Every row gives one point. Each copy is the shape, with its points in the same order, stretched, turned, moved and blurred by noise. Is it also mirrored, or only turned?

Shape:
[[ 0.0  0.0]
 [ 3.9  3.0]
 [ 1.8  7.7]
 [ 0.4  0.8]
 [ 4.2  6.4]
 [-2.4 -7.0]
 [-1.4  2.6]
 [-0.2  0.5]]
Copy 1, 8 rows:
[[ 1.8  1.5]
 [ 4.6 -1.8]
 [ 1.7 -5.5]
 [ 1.5  1.0]
 [ 4.4 -4.7]
 [-0.1  8.7]
 [-0.9 -1.4]
 [ 0.7  0.7]]
Copy 1 is: mirrored
Copy 2 (8 x 2):
[[-2.0 -0.6]
 [-5.6  3.7]
 [-1.0  6.6]
 [-1.5 -0.2]
 [-3.9  7.4]
 [-0.4 -8.1]
 [ 0.8  0.9]
 [-1.0  0.0]]
Copy 2 is: mirrored
Copy 3:
[[ 1.9  0.5]
 [ 6.7  1.2]
 [ 6.9  6.2]
 [ 2.8  1.3]
 [ 8.5  4.1]
 [-3.5 -3.4]
 [ 2.0  3.6]
 [ 2.0  1.7]]
Copy 3 is: only turned

Shape (9 x 3):
[[ -2.1  -3.7   0.3]
 [ -0.6  -0.1   2.4]
 [ -1.0   3.6   4.4]
 [  2.0   2.4  -2.2]
 [ -1.1   4.7  -0.9]
 [ -3.3  -6.8   2.6]
 [ -3.4   0.8   3.0]
 [  0.4   3.6  -4.0]
 [  3.5 -10.2   0.4]]
Copy 1, 9 rows:
[[-4.7 -2.4  0.3]
 [-1.0  1.0  1.7]
 [ 0.4  5.1  0.9]
 [ 2.7 -0.7 -2.3]
 [ 1.3  3.6 -3.4]
 [-7.7 -2.9  4.0]
 [-3.6  3.2  0.6]
 [ 2.8  0.0 -4.7]
 [-3.0 -8.6  7.3]]
Copy 1 is: only turned
Copy 2 (9 x 3):
[[-1.8 -5.1  2.7]
 [ 3.1 -3.7  2.7]
 [ 7.0 -3.6  1.2]
 [ 1.7  2.1  1.2]
 [ 3.6  0.3 -1.7]
 [-2.6 -8.6  4.6]
 [ 3.4 -5.8  0.4]
 [ 0.8  2.5 -1.3]
 [-5.3 -4.0  9.8]]
Copy 2 is: mirrored

Shape, 8 rows:
[[  3.8   0.3  -1.7]
 [ -1.0   0.2  -2.7]
 [ -3.9  -3.3  -2.4]
 [-10.0  -2.4   4.7]
 [  1.9   1.6  -2.4]
 [  0.4   0.3   3.7]
 [ -3.1  -1.4  -4.6]
 [  0.8   4.7   5.5]]
Copy 1, 8 rows:
[[-2.0 -3.2  1.8]
 [-1.5 -2.4 -3.2]
 [ 2.5 -3.9 -4.8]
 [ 6.9  3.7 -8.9]
 [-3.2 -2.3 -0.9]
 [ 1.5  1.8  0.8]
 [-1.1 -4.5 -5.5]
 [-1.3  5.6  0.8]]
Copy 1 is: mirrored
Copy 2:
[[  2.7   1.1  -1.2]
 [ -2.6  -0.2  -3.6]
 [ -4.8  -4.5  -3.3]
 [-13.0  -4.5   3.5]
 [  0.7   1.8  -2.6]
 [ -1.9   0.3   4.0]
 [ -4.4  -2.2  -5.9]
 [ -2.9   5.3   5.7]]
Copy 2 is: only turned
Copy 3:
[[ 2.1  3.0 -1.9]
 [-3.2  2.1 -2.4]
 [-5.1 -1.1 -3.7]
 [-8.4 -7.1  4.1]
 [-0.2  3.8 -1.3]
 [ 0.2 -1.3  2.7]
 [-5.0  1.7 -3.8]
 [ 1.0  1.1  6.8]]
Copy 3 is: only turned
Copy 4, 8 rows:
[[ 4.3 -1.7  2.7]
 [ 2.1 -0.8 -1.8]
 [ 0.6 -3.8 -5.0]
 [-8.9 -3.2 -6.0]
 [ 3.7  0.1  1.0]
 [-2.0 -2.1  2.9]
 [ 2.4 -1.6 -5.1]
 [-3.8  1.7  5.2]]
Copy 4 is: only turned

Shape (7 x 4):
[[-1.6 -3.4 -2.4  2.7]
 [ 3.0 -0.4  3.2  1.4]
 [-6.7  4.5  8.9 -6.2]
 [ 0.0 -0.6 -5.2 -2.2]
 [ 2.0 -4.9 -1.6 -0.9]
 [ 3.2 -5.7 -3.2  1.2]
 [ 0.6 -0.4 -3.4  0.9]]
Copy 1 (7 x 4):
[[  0.2  -1.5  -2.4   4.2]
 [  0.6   3.2   3.1   0.5]
 [ -9.2  -3.2   3.5 -11.0]
 [  2.8   0.7  -6.9   0.3]
 [  4.9  -1.2   0.1   1.3]
 [  6.2  -0.7  -0.9   4.9]
 [  1.3   1.8  -4.1   2.8]]
Copy 1 is: only turned
Copy 2 (7 x 4):
[[-1.9 -3.8 -2.2  0.4]
 [ 2.6  0.9 -1.6  1.5]
 [ 4.0  2.1  7.9 -9.6]
 [-0.7 -3.0 -6.4 -5.0]
 [ 2.3 -4.3 -4.7 -1.3]
 [ 0.9 -4.2 -6.4  1.2]
 [-1.4 -1.6 -5.2 -2.2]]
Copy 2 is: only turned
Copy 3 (7 x 4):
[[-3.6 -1.3 -2.3  1.2]
 [ 2.4 -0.8  2.4  0.2]
 [-3.9 11.6  7.7  0.0]
 [-2.0  1.4 -3.6 -3.9]
 [-1.9 -3.7  0.3 -2.4]
 [-1.5 -5.8 -1.5 -2.0]
 [-0.2  0.4 -3.3 -1.3]]
Copy 3 is: only turned
Copy 4:
[[  0.2  -2.4   1.9   0.3]
 [  2.5   5.5   3.3   1.3]
 [-10.4   9.3   5.0  -5.2]
 [  1.2   0.5  -3.5  -2.4]
 [  4.3   1.1   1.4  -2.6]
 [  6.4  -0.3   1.6  -0.4]
 [  1.4   0.6  -2.2   0.2]]
Copy 4 is: only turned

Shape, 9 rows:
[[10.9 -0.3 -1.7  4.8  1.8 -4.4]
 [-2.2 -1.4  0.6  2.5 -3.3  0.3]
 [-3.2 -0.3  0.7 -4.5  2.8 -1.2]
 [-0.3  3.0  2.3 -1.3  2.8 -4.2]
 [ 6.4 -0.5 -3.2  3.0  1.7 -6.3]
 [-4.3  4.4 -4.7 -0.6 -0.7  5.3]
 [ 1.7  1.5  8.1 -4.0  4.8 -0.1]
 [-3.7  2.5 -1.6  3.2 -3.1 -4.5]
 [-6.8  1.8 -2.1  2.5  3.6 -0.5]]
Copy 1:
[[ 5.6 -0.4 -4.5 -0.6  2.1 -9.1]
 [-0.5 -2.0  4.2  1.4 -3.9 -1.6]
 [-7.2 -1.0  1.6 -1.5 -0.9 -1.2]
 [-5.4  2.1  0.4 -2.7 -1.7 -4.8]
 [ 2.2 -1.6 -2.9 -0.3 -0.3 -9.4]
 [-5.8  2.2 -0.6  4.8 -4.7  4.4]
 [-4.3  3.7  2.9 -6.5  3.0 -1.4]
 [-2.5 -0.2  1.8  1.5 -7.4 -5.0]
 [-6.7  1.1  3.3  6.0 -3.2 -2.6]]
Copy 1 is: only turned
Copy 2:
[[ 7.9  2.3 -4.6  1.6  6.9 -4.0]
 [-0.6  0.1  0.4  4.2 -0.8  0.6]
 [-5.3 -0.9  0.9 -2.0  3.4  1.7]
 [-3.8  1.4  1.3  0.7  7.1 -2.1]
 [ 2.4  2.2 -6.1  1.6  6.7 -2.0]
 [-1.1  5.1  2.9 -2.7 -4.1  4.9]
 [-0.7 -2.9  6.8 -0.5  8.6 -2.8]
 [-4.8  3.5 -1.7  4.3  0.7 -0.7]
 [-5.1  2.4 -0.2  2.2  1.7  6.3]]
Copy 2 is: only turned
Copy 3 (9 x 6):
[[ 7.8  0.5 -3.3  8.1 -3.0 -0.8]
 [-2.0  0.0  2.8 -0.6 -3.9  3.2]
 [-1.7 -4.1  2.9 -3.1  2.6 -0.4]
 [-0.6 -2.4  4.0  1.1  1.5 -3.8]
 [ 3.3 -1.4 -4.3  6.4 -2.6 -2.4]
 [-3.9  5.9 -0.3 -4.4  2.9  4.1]
 [ 4.7 -3.6  9.0 -1.2  5.1 -0.9]
 [-6.3  1.6  1.4  1.8 -4.5 -2.8]
 [-7.2 -0.6  2.0  1.1  3.0  2.2]]
Copy 3 is: only turned
Copy 4 (9 x 6):
[[ 7.0 -2.3 -1.0  1.7 -1.2 -9.9]
 [-4.5  1.0 -1.0  4.5 -2.6 -2.0]
 [-3.1 -1.7 -3.1 -4.2  2.5 -0.7]
 [-0.9  0.7 -2.1 -2.0  4.6 -5.5]
 [ 5.1 -1.7 -3.3  0.8 -2.3 -9.0]
 [-1.6  2.9 -3.3  2.9 -0.7  6.7]
 [-2.0 -2.4  3.8 -4.0  7.3 -5.7]
 [-2.6  5.0 -5.1  3.2 -1.9 -3.8]
 [-4.7  1.0 -6.6  3.1  4.6  1.3]]
Copy 4 is: only turned

Shape, 10 rows:
[[-8.3  1.6 -5.1  6.9  3.3 -0.9]
 [ 3.3  0.7 -2.3  0.3  6.2  6.6]
 [ 1.3  2.8 -4.9  6.0 -0.6 -3.6]
 [ 0.9  0.2 -1.6 -0.5 -4.9 -0.6]
 [-1.9 -2.8  0.4  6.6  1.3  2.4]
 [-6.4 -3.3 -0.6 -0.4  2.1  4.4]
 [ 4.2 -2.8  2.4 -0.9 -2.4  1.0]
 [ 1.1  4.2  2.1  4.7  3.9 -3.1]
 [ 0.2 -0.7 -5.9  1.6 -4.1 -6.3]
 [ 4.3 -0.5  0.5 -1.0  5.8  1.1]]
Copy 1 (10 x 6):
[[ 2.2 -9.2 -1.0 10.9 -3.9  3.5]
 [ 4.7 -3.2 -0.7 -2.1 -4.9  4.5]
 [ 5.8 -0.5 -1.3  6.3 -1.6 -1.0]
 [-1.0  0.7 -3.0  0.8 -1.5 -2.4]
 [ 0.6 -8.1  2.6  2.7 -2.6 -0.5]
 [-3.9 -9.4 -2.2  0.4 -3.4  3.0]
 [-0.9  0.2  0.0 -4.2  1.1 -2.3]
 [ 4.7  0.5  4.7  4.5  3.0  3.0]
 [ 1.4 -0.4 -6.5  3.8  0.5 -3.9]
 [ 3.6 -1.0 -0.4 -3.6  2.3  3.1]]
Copy 1 is: only turned
Copy 2:
[[  0.0   2.4  -9.1   5.6   2.1   4.0]
 [  1.9   1.7  -3.4  -6.0   5.0   6.1]
 [ -0.4   5.8  -3.0   3.5   5.9  -4.7]
 [  1.6   4.2   1.0  -0.8  -2.7  -3.9]
 [  4.8  -2.6  -0.2   3.3   2.2   2.1]
 [  3.4  -2.2  -4.8  -0.3  -4.8   6.5]
 [  2.6  -1.5   4.8  -4.3  -0.3  -3.3]
 [ -5.0  -1.9   0.3   1.5   7.1  -0.8]
 [  1.0   5.0  -4.2  -0.3  -1.1 -10.5]
 [ -1.9  -2.2  -1.3  -7.3   4.6   0.1]]
Copy 2 is: only turned
Copy 3:
[[ -0.7  -1.9 -12.4   1.7   1.6  -3.8]
 [  4.2  -5.1  -1.6   2.7  -0.5   0.8]
 [  3.5   4.3  -3.7   0.4   1.9  -5.3]
 [ -0.8   5.3   0.1  -2.2  -1.6  -0.8]
 [ -3.2  -1.2  -2.7   4.7  -0.3  -5.6]
 [ -4.5  -4.6  -6.3   0.3  -2.3   0.6]
 [ -1.9   2.0   4.9  -0.7  -0.9  -1.7]
 [  0.5  -0.2  -0.6   1.9   7.0  -3.2]
 [  1.8   5.6  -3.3  -5.7  -1.5  -5.2]
 [  2.6  -4.5   1.3  -0.7   2.2  -1.4]]
Copy 3 is: only turned
Copy 4:
[[-0.4 -2.0 -2.7 10.5  4.1  3.6]
 [ 0.7  6.2  5.7 -0.8  7.5  3.1]
 [ 5.0  0.4 -3.4  3.9  1.2  8.0]
 [ 4.4 -1.6  0.2  1.0 -3.0  1.4]
 [-1.3 -3.0  4.1  4.2  2.1  6.5]
 [-3.3 -1.9  3.9  4.2  2.5 -2.4]
 [ 1.3  0.0  3.3 -3.3 -2.3  4.1]
 [ 0.0  5.9 -1.6  3.8 -0.7  8.9]
 [ 4.9 -4.2 -6.6  1.3 -1.1  3.6]
 [-1.0  6.2  1.6 -3.5  4.0  4.6]]
Copy 4 is: mirrored

Shape, 13 rows:
[[ -0.7   2.8  -1.6  -3.1  -2.6  -3.3  -3.6   5.0]
 [  2.6  -1.1   0.8   2.8   8.0  -2.0   0.5   0.9]
 [  2.5   3.2  -3.2   1.6  -2.2  -2.7   2.3  -4.6]
 [  1.9   2.2   1.8   1.1   1.2  -4.0  -0.9  -1.9]
 [ -1.1   2.7   3.6   4.4  -1.5  -2.5   1.5  -4.4]
 [  3.2   1.6  -0.7   3.2  -3.9  -3.5   1.1  -5.0]
 [  3.7   1.4   2.0   4.5  -2.4   3.5   2.2  -4.1]
 [  0.7  -2.5  -2.9  -2.8  -4.3   1.5   1.1   3.1]
 [  3.8  -1.5  -1.9  -9.2  -4.4  -3.8   2.0   1.6]
 [ -1.2  -1.8  -1.2  -2.5   5.8  -1.6   0.8  -3.2]
 [  1.1  -8.2  -1.5   1.1  -2.5  -3.9   2.7   5.7]
 [ -2.5   0.4  -2.1  -0.1  -1.2  -3.3 -17.8  -5.7]
 [  2.6  -0.8   2.8  -0.6   0.4  -3.5   2.2   3.9]]
Copy 1:
[[ 1.6  5.7  0.9  0.0 -4.0 -3.0 -2.2  2.9]
 [-0.6 -6.8 -2.4 -0.4 -2.5  1.7 -2.3 -1.4]
 [-2.1  2.6  1.7 -1.2  1.6 -2.0 -0.4 -5.6]
 [-2.8  0.0  1.0 -3.5 -2.8 -1.2 -0.2 -2.0]
 [-8.8 -0.2  3.2 -0.9 -0.8 -1.4  3.3 -3.6]
 [-2.5  2.7  5.2 -2.1  0.0 -3.7  0.3 -5.9]
 [-6.3 -1.2  6.4  0.9  0.3  3.7  0.7 -5.3]
 [ 3.4  2.7  4.8  3.4 -0.5 -0.5 -0.2 -0.1]
 [ 7.8  5.5  3.5 -2.5 -3.4 -1.5  1.0 -2.7]
 [ 1.3 -4.7 -1.5 -2.6  1.5  1.2  0.8  0.4]
 [ 6.1 -0.1  4.8  4.6 -5.9 -6.9  1.1 -1.5]
 [-1.9  3.6  7.8 -9.4  2.3 -7.8 -8.6  9.9]
 [ 1.4 -0.1  0.4 -0.1 -6.5 -0.7  1.1 -2.2]]
Copy 1 is: mirrored
Copy 2, 13 rows:
[[ -5.4   7.0  -1.8   0.1  -3.8  -0.7  -2.1  -1.7]
 [  2.3  -5.0   6.1  -1.0   1.8  -1.6  -4.3   2.1]
 [  6.1   3.0  -4.0  -5.1  -2.0  -1.0  -3.4  -2.2]
 [  2.7   2.3   2.4  -1.1  -4.1   0.0  -3.1  -1.9]
 [  4.8  -1.0   0.8  -2.4  -5.7  -2.7  -0.2  -4.0]
 [  6.4   3.0  -1.2  -4.5  -2.8   0.5  -1.4  -4.3]
 [  8.5  -0.6  -3.1   0.7   1.8   1.5   1.3  -2.4]
 [ -3.5   5.4  -3.4  -2.9   4.1   1.2   3.5   1.3]
 [ -3.2  10.9   0.3  -5.1   0.2   2.3   1.6   6.6]
 [ -1.7  -1.3   1.6  -5.9   0.4  -0.8  -4.0   5.1]
 [ -3.9   1.3   6.6  -7.0   5.3  -0.9   4.8  -0.5]
 [ -7.2   5.0  -2.0  -0.6 -11.6   9.5  -9.0 -10.4]
 [  0.1   3.5   5.2  -0.6  -0.5  -1.9   1.5   1.8]]
Copy 2 is: mirrored
Copy 3, 13 rows:
[[ -2.8   2.0   0.3  -3.4   4.4   1.5  -5.0   3.9]
 [  2.2  -1.7   4.6   3.8  -3.0   1.8   5.6  -2.6]
 [  5.0   4.6  -2.3  -0.9   2.1  -3.9   3.7   3.2]
 [  0.8   3.7   2.0  -1.8  -1.0  -1.6   2.0  -0.4]
 [ -0.2   3.4  -2.9  -2.2  -1.5  -4.6   1.8  -2.3]
 [  4.9   5.2  -2.5  -1.9  -1.1  -4.2   2.0   3.1]
 [  4.5   3.1  -5.2  -0.9  -3.4  -0.2   2.9  -3.0]
 [  2.2  -1.2  -4.1  -4.2   2.2   4.0  -1.0   4.2]
 [  0.8   4.4   0.6  -9.6   3.9   3.5   3.3   7.5]
 [  2.8  -0.5   4.4  -2.7   2.9   0.0   4.6  -2.4]
 [  1.1  -6.4  -1.7  -2.2  -3.1   1.9  -0.1   6.6]
 [  8.2   7.0   9.1  -5.3   5.7  -4.7 -12.1  -3.5]
 [ -2.6  -0.2   0.1  -1.9  -2.8   2.8   2.9   2.2]]
Copy 3 is: only turned

Shape (14 x 9):
[[-1.2  0.5  3.5 -5.6 -2.6 -1.2  2.0  3.5 -4.3]
 [-3.5 -0.5  6.6  1.2 -5.8 -0.4 -3.8  2.0  1.0]
 [-4.6 -5.5  6.0 -0.3  2.7  1.1  2.0  3.3 -3.1]
 [-2.8 -4.0 -1.5  0.6 -4.4 -5.9  0.4  2.6  1.0]
 [ 3.1 -3.6  2.8 -5.6  1.0 -5.2  4.8  1.8  3.8]
 [ 3.9  4.3  7.6 -5.4  3.8 -0.7  0.0 -1.5  3.4]
 [ 3.6 -3.8  1.8  1.5  0.5 -0.1 -5.0 -6.1 -3.9]
 [-6.3  1.6  6.6  0.0  3.4 -1.0  5.3 -6.4  3.0]
 [-3.9 -0.8 -0.7 -5.9 -4.6 -2.0 -1.5  2.6 -4.4]
 [ 2.3 -1.8 -2.2 -0.2  3.3  1.5  1.0 -3.9  0.8]
 [-6.2  0.8  4.0  0.6  1.4 -3.7  1.3  1.5  1.3]
 [-0.9 -6.7 -1.9 -4.5  0.4 -3.4 -2.8 -0.7  0.7]
 [-5.4 -0.8  2.5 -0.3 -1.4 -6.4 -0.1  2.8  5.4]
 [ 3.3  3.8  3.6 -0.2  3.3 -2.4  1.0 -6.0 -2.3]]
Copy 1, 14 rows:
[[  0.4  -2.4   5.1  -1.0   3.9   0.1   0.2  -2.0  -5.2]
 [  1.8   3.3   1.3  -1.4   2.8  -3.4   1.7  -5.4  -1.4]
 [ -4.8  -2.1   2.9   3.4   3.9  -5.5   1.9   4.3  -4.5]
 [  5.8   1.0  -0.5  -1.8   5.1  -3.4  -3.2  -1.0   1.1]
 [  0.9  -2.2   4.7   8.3   9.8  -4.7  -0.4   1.5   2.2]
 [ -5.8  -1.8   6.5   8.4   3.9  -1.5   1.0  -2.7   1.8]
 [  2.0   8.4  -1.5   5.8  -1.2   3.6   4.8   2.8  -1.0]
 [-10.7  -2.2  -2.0   2.3   9.3  -2.1  -0.3  -1.1  -1.3]
 [  3.2   0.1   4.0  -2.3   1.3   0.4  -2.3  -2.4  -5.3]
 [ -1.3   0.0  -1.8   6.1   0.9   1.8   1.4   1.9   0.8]
 [ -4.8  -3.0   2.1  -1.8   5.4  -5.2  -3.4  -1.0   1.8]
 [  3.8   4.9   1.1   7.8   3.2  -3.5  -3.2   1.9  -0.6]
 [ -0.7  -1.2   1.0   0.0   8.5  -7.2  -5.8  -3.1   4.0]
 [ -4.5   1.3   1.3   2.7   1.6   4.6   1.7   0.5   1.9]]
Copy 1 is: only turned
Copy 2:
[[-0.2  2.8 -0.8 -2.2  5.6 -4.4  0.7  2.0 -3.9]
 [ 5.8  6.5  0.3 -2.4 -0.3  0.4  0.4  2.0  2.3]
 [ 3.4  4.0  5.5  0.6  1.8 -1.7 -7.6  0.3 -3.5]
 [ 0.7  1.9 -4.1  0.0  1.2  2.7 -4.6  4.1  2.3]
 [-5.4 -3.2  4.7 -0.2  4.8 -1.2 -1.5  3.5  2.5]
 [-4.4  0.0  6.7 -2.5  4.5  0.3  6.7 -3.2  0.0]
 [ 7.5 -2.6  2.9 -3.9  5.9  8.5 -0.8 -4.5 -2.9]
 [-4.6  7.1  8.4 -0.3  0.2  8.8 -1.1  3.1 -2.3]
 [ 1.3  2.5 -6.5 -5.1  2.8 -1.4 -1.2  2.2 -4.4]
 [ 0.3 -4.8  3.1  2.4  1.8  7.0 -0.2 -1.5 -4.5]
 [-2.3  7.5  0.9  0.2  0.1  3.0 -2.9  0.6  0.2]
 [ 0.4 -3.5 -1.7 -5.2  1.2  4.5 -5.3 -0.3 -0.8]
 [-3.4  5.7 -1.7 -1.0 -1.5  3.0 -3.2  2.9  4.9]
 [-1.3  0.9  4.3 -0.6  8.1  7.3  4.0 -3.5 -3.4]]
Copy 2 is: mirrored
Copy 3, 14 rows:
[[ -2.5  -4.0   8.1  -0.4   0.0   0.6  -3.5  -4.5   3.5]
 [ -4.5   1.7   4.6  -0.5  -5.1  -1.5  -5.2  -0.6   4.6]
 [ -5.1  -3.2   6.0   3.6   2.2   2.9 -10.1  -0.3   1.4]
 [ -4.7  -0.9   8.0  -2.5  -5.0   2.9  -0.3   2.6  -1.1]
 [  3.0  -5.8   8.7   6.2  -3.2   0.7  -2.3  -1.9  -2.5]
 [  8.3  -2.3   2.2   6.6  -1.2  -4.1  -3.1  -3.6   3.9]
 [  1.7  -5.4  -5.4   6.4  -1.0   1.0   0.6   3.1   4.0]
 [  4.4  -0.3  12.7   6.9   2.6  -6.6  -1.3   4.9   2.4]
 [ -5.2  -1.2   8.1  -1.7  -1.5   5.3   0.2  -1.0   5.0]
 [  2.3  -2.2  -2.0   6.1   0.8  -0.4   1.5   1.6  -2.2]
 [ -0.5   1.2   8.8  -2.3  -0.3  -0.2  -4.5   2.8   1.9]
 [ -0.2  -3.2   3.3   6.5  -1.8   7.5   1.1   2.3   1.2]
 [ -0.7   2.4  10.1  -1.6  -3.9   0.3  -2.8   3.4   0.7]
 [  6.9  -4.3   1.1   3.3   0.2  -5.7   1.6   2.0   4.4]]
Copy 3 is: only turned
